Rows are points. Each copy is the shape, with its points in the same order, turned, moved and blurred by noise. Some copies are also mirrored. Which?

Shape (6 x 3):
[[ -8   9  20]
 [  8   0  14]
 [-23  16 -17]
 [-40  -2  17]
 [ 12  13  21]
 [ 24  -5 -53]]
Copy 1 (6 x 3):
[[ -4  -5  27]
 [ 15  -1  28]
 [ -9   9 -13]
 [-19 -27   6]
 [  7  10  37]
 [ 50  32 -20]]
Copy 1 is: only turned
Copy 2:
[[ -2 -17  18]
 [ 16 -18   7]
 [-19  16  -2]
 [ -5  11  32]
 [  4 -31   6]
 [ 16  11 -59]]
Copy 2 is: mirrored
Copy 3 (6 x 3):
[[ -3  20  24]
 [ -1   2  25]
 [ -2  30 -16]
 [ 17  44  18]
 [-16   3  30]
 [  2 -34 -36]]
Copy 3 is: mirrored
Copy 4, 6 rows:
[[ 15   1   1]
 [  2  -9   9]
 [ -4  33 -12]
 [ 17   7 -36]
 [ 14  -4  19]
 [-60  24  20]]
Copy 4 is: mirrored

Shape (7 x 4):
[[  9 -25 -13  -9]
 [ 11 -19 -22  -4]
 [-27 -32  22  15]
 [ -4  45  38  11]
 [ 19 -19 -14 -13]
 [  7   4  -3 -34]
 [-36  45  -6  13]]
Copy 1, 7 rows:
[[ -1  33 -15   0]
 [  1  32 -25  -5]
 [-22   2  -7  42]
 [ 13 -46  17 -12]
 [  3  38 -13  -8]
 [-17  16   9 -27]
 [-12 -49 -30 -22]]
Copy 1 is: mirrored
Copy 2, 7 rows:
[[  1 -27 -18   8]
 [  0  -8 -19  18]
 [ 26 -20 -21 -37]
 [ 15  42  28 -41]
 [ -7 -16  -6  26]
 [-18  -9  15  10]
 [-21  50  -7 -39]]
Copy 2 is: mirrored
Copy 3 (7 x 4):
[[ -8  11  28  -1]
 [-16  16  25   7]
 [-34 -35  43 -15]
 [ -7 -60 -12  32]
 [  1  14  28   8]
 [ 13  -1  -1  -1]
 [-42 -33 -36  14]]
Copy 3 is: mirrored

Shape:
[[  1  -4  10  19]
 [-13  31  21  31]
 [-43  11  11 -23]
 [-37  -7   4 -24]
 [-10 -12  23  33]
 [-39  -3 -21 -27]
 [  5   4  15  16]
 [ 36   2  37   9]]
Copy 1, 8 rows:
[[-13   1  17  22]
 [-56   0   3  20]
 [-29  53 -25   3]
 [ -9  51 -16   9]
 [-20  15  15  46]
 [  5  34 -39   3]
 [-19   7  25  15]
 [-20  10  53   4]]
Copy 1 is: mirrored
Copy 2:
[[ -3   9 -14  12]
 [ 13  46 -21   7]
 [-31  43  29  -3]
 [-36  24  28   5]
 [ 10  13  -7  31]
 [-60  26  17   0]
 [  3  11 -13   6]
 [ 32 -10 -10 -14]]
Copy 2 is: only turned

Shape, 9 rows:
[[-25  26 -16  -6 -20  10]
 [-15   5 -44  34 -21  -6]
 [ 50  60  11 -19  22   7]
 [-27 -17 -15   7 -17 -28]
 [ 30  45  14  -4   3  14]
 [  0  20 -25   6  16  46]
 [  0 -10  -8  21 -33   1]
 [ -9  34  42  -1  18 -28]
 [ -2   0 -26  -6  -8   6]]
Copy 1:
[[ -3  29 -27  -5 -15 -17]
 [ -9  -6 -56  11   8 -27]
 [ 54  -2  17 -53   3 -18]
 [-27 -18 -33  15 -25  -9]
 [ 43   9   9 -25   2 -18]
 [  3  33  -6 -20  38 -16]
 [  3  -8 -23  36   4 -15]
 [  6 -10  32 -20 -38 -37]
 [ -2   5 -25   2   8   3]]
Copy 1 is: only turned
Copy 2 (9 x 6):
[[ 30  21 -13   7  23 -32]
 [ 56   4 -15  11  28  11]
 [-19  55  -2  46 -36 -19]
 [ 27 -35 -24  11  25  -4]
 [  0  43  11  31 -21 -18]
 [ 16  51 -11 -19  -2   0]
 [ 45 -11  -4  11  -6  -2]
 [-25  -1  22  43   9 -20]
 [ 30  10 -30   2  -3 -10]]
Copy 2 is: mirrored
Copy 3:
[[-43  22 -20 -30 -23   5]
 [-16  -1 -57 -35  -2  21]
 [ 33  54  11   4 -47 -24]
 [-40 -21 -31  -6  13  -1]
 [ 11  39   2   4 -42   0]
 [ -4  40   2 -44 -16  35]
 [-21 -19 -29  -8 -22  20]
 [-23  41  -5  42  -1 -14]
 [-14  -1  -9 -37  -7   6]]
Copy 3 is: only turned

Shape (12 x 6):
[[-22  -8  20  31  36  35]
 [-13  34 -16 -20 -29   8]
 [ 29   1   1  21  -4  25]
 [  5  35  23  -3   6  21]
 [ 26 -10   7  23 -27 -29]
 [ -9  43   1  24  30 -21]
 [  8  21   9   0  28  12]
 [  6  17  16 -18 -14 -30]
 [ 18  31   3  34  -6  13]
 [-26 -16 -17  22 -22   7]
 [ -4 -19 -11 -22  15  29]
 [  1  11  25 -29  -6  31]]
Copy 1, 12 rows:
[[-36 -22  29 -35 -20 -28]
 [  3  -6  -4  51 -14   0]
 [-11 -37  27   3  27  -4]
 [ -9 -11  47  19 -15  -3]
 [-20  10   8  13  54   4]
 [-29  14  19  -8 -20  36]
 [  1  -9  37  -8 -11   7]
 [  5  31  17  27  16   5]
 [-32 -25  29  16  12  19]
 [-31 -13 -24  11   9 -25]
 [ 22 -23   6 -10  -6 -30]
 [ 13 -12  40  26  -9 -32]]
Copy 1 is: only turned
Copy 2 (12 x 6):
[[-33 -55   6  -5 -15  21]
 [ -6  14 -29   2  29 -23]
 [-25  13   5   2 -27  15]
 [-18   0  -2  -1  24  27]
 [ 20  20  17 -28 -27  -7]
 [-10 -19  43  -7  33 -11]
 [-15 -14  14  16  14  21]
 [ 33  13   1 -10  20   3]
 [-35  17  17 -15   4   7]
 [-11 -17 -21 -18 -23 -32]
 [  1 -25 -27  33 -16   3]
 [  0  -2 -34   9  12  32]]
Copy 2 is: only turned
Copy 3:
[[ -8 -41 -32 -24  -3 -31]
 [  4   6   1  11 -27  42]
 [ 23  -6 -18 -26  21  11]
 [ -6 -21  -2  13  16  11]
 [ 56  -4  28 -30  -1   6]
 [-26 -29  39 -23   0   2]
 [-14 -11  -1  -7  17  -6]
 [ 21   7  37  13  -5   3]
 [ 12 -30   4 -25  17  28]
 [ 27 -10 -14 -29 -46   8]
 [ -1  22 -31  -9 -13 -17]
 [ 10   1 -20  29   5   0]]
Copy 3 is: mirrored
Copy 4 (12 x 6):
[[-23  60 -13 -20  23   9]
 [ 30   0  17  -1  -4 -38]
 [ -2  12 -36  16  23  -7]
 [ -6  27   5   8  33 -38]
 [-25 -29 -39  -4  -4 -21]
 [-13   0   8 -44  47 -21]
 [-13  18   7   1  40 -11]
 [-23 -22  14   1   2 -37]
 [  5   9 -32  -8  36 -31]
 [ 10  14 -21 -25 -25  -1]
 [ -1  26  13  20   0  19]
 [ -7  30  14  31   4 -31]]
Copy 4 is: only turned

Shape (13 x 8):
[[-18  22  -8  -4  -3  -9  -9  17]
 [ 18 -18 -21 -16 -16  14  19  -5]
 [-16  13  26 -25 -13   9 -27  29]
 [ 12  -3  -8 -17  -8 -19 -24  11]
 [ -6  25 -24 -24  -7 -19  23  10]
 [  4  -6 -26  20  -7  -7  -8  13]
 [  2 -10 -19  11   4  11 -11 -18]
 [  6  20  17   7  14  14  -6  16]
 [ 16   0  15 -16  12  37  14 -20]
 [ 18 -21  -7 -24  -7  24 -21  27]
 [-18  -1  21  11  29 -16 -24  30]
 [ 11   2  14  16 -14  25  22 -20]
 [-27  15   6  -1   2 -13   2  11]]
Copy 1, 13 rows:
[[ -1  20 -11 -16  -7   9   8 -26]
 [ -2 -23 -24  -6  -2  -9 -16  17]
 [-16  21  22 -33 -18  21 -19 -21]
 [ -8  20  -6 -26  -4 -23  -9   1]
 [  5  -6 -31 -32  19   3  15 -24]
 [ 13  13 -21  -5 -25 -19   5  -1]
 [ -9   9 -14  21  -7 -15  -1   8]
 [ 18  19  21   3  -5  22   2  -6]
 [ -2 -16  14  17  13  21 -11  19]
 [  0  15  -3 -21 -18   0 -42  21]
 [ 22  34  24   0 -11  -9  -9 -41]
 [ -2 -30  13  13 -11  11  15  13]
 [  1   7   1  -7  -4   5   6 -39]]
Copy 1 is: mirrored
Copy 2, 13 rows:
[[ -1   3  10  10 -28  12  -7   8]
 [ 23 -21 -21  19  21   7  10  -7]
 [ 26 -10  21 -15 -20  29 -25  28]
 [ -3 -22   5   1  -4   9 -30  -9]
 [  8 -16   0  31 -33  12  10 -15]
 [-11   4  -6  21   5 -12 -15   6]
 [ -9  13 -10  -1  21   7   4  -3]
 [ 21  15  35   0   0   4  -3   7]
 [ 37   1  12  -9  26  21  27  -9]
 [ 23 -19   6  12  28  26 -27  14]
 [-18  -2  49  -6  -7   1 -13  25]
 [ 36  14  -8 -10  13 -13  26   2]
 [ -4  -2  16   1 -31   6   8  15]]
Copy 2 is: mirrored
Copy 3 (13 x 8):
[[-28 -10  -1 -29 -10   2  14   1]
 [ 24   6 -27   4   0  -7   2   3]
 [ -5 -22  -1 -60 -11  24   0 -13]
 [-13 -20 -15 -24  13 -10 -10 -13]
 [-11  -4  -3 -12  -5 -22  40  -5]
 [-25 -11 -17   3 -11  -6 -14  10]
 [-14  18 -15  -3   7   3 -18  18]
 [ -4 -10  26 -28  -9  13 -11  15]
 [ 34  24  12 -20  10  16  -3  14]
 [ 21 -26 -29 -31   3   7 -17  12]
 [-36 -35  17 -25  10  34  -7   7]
 [ 16  29  12   4 -19  15 -12   2]
 [-29  -5   9 -20  -8  18  17  -4]]
Copy 3 is: only turned
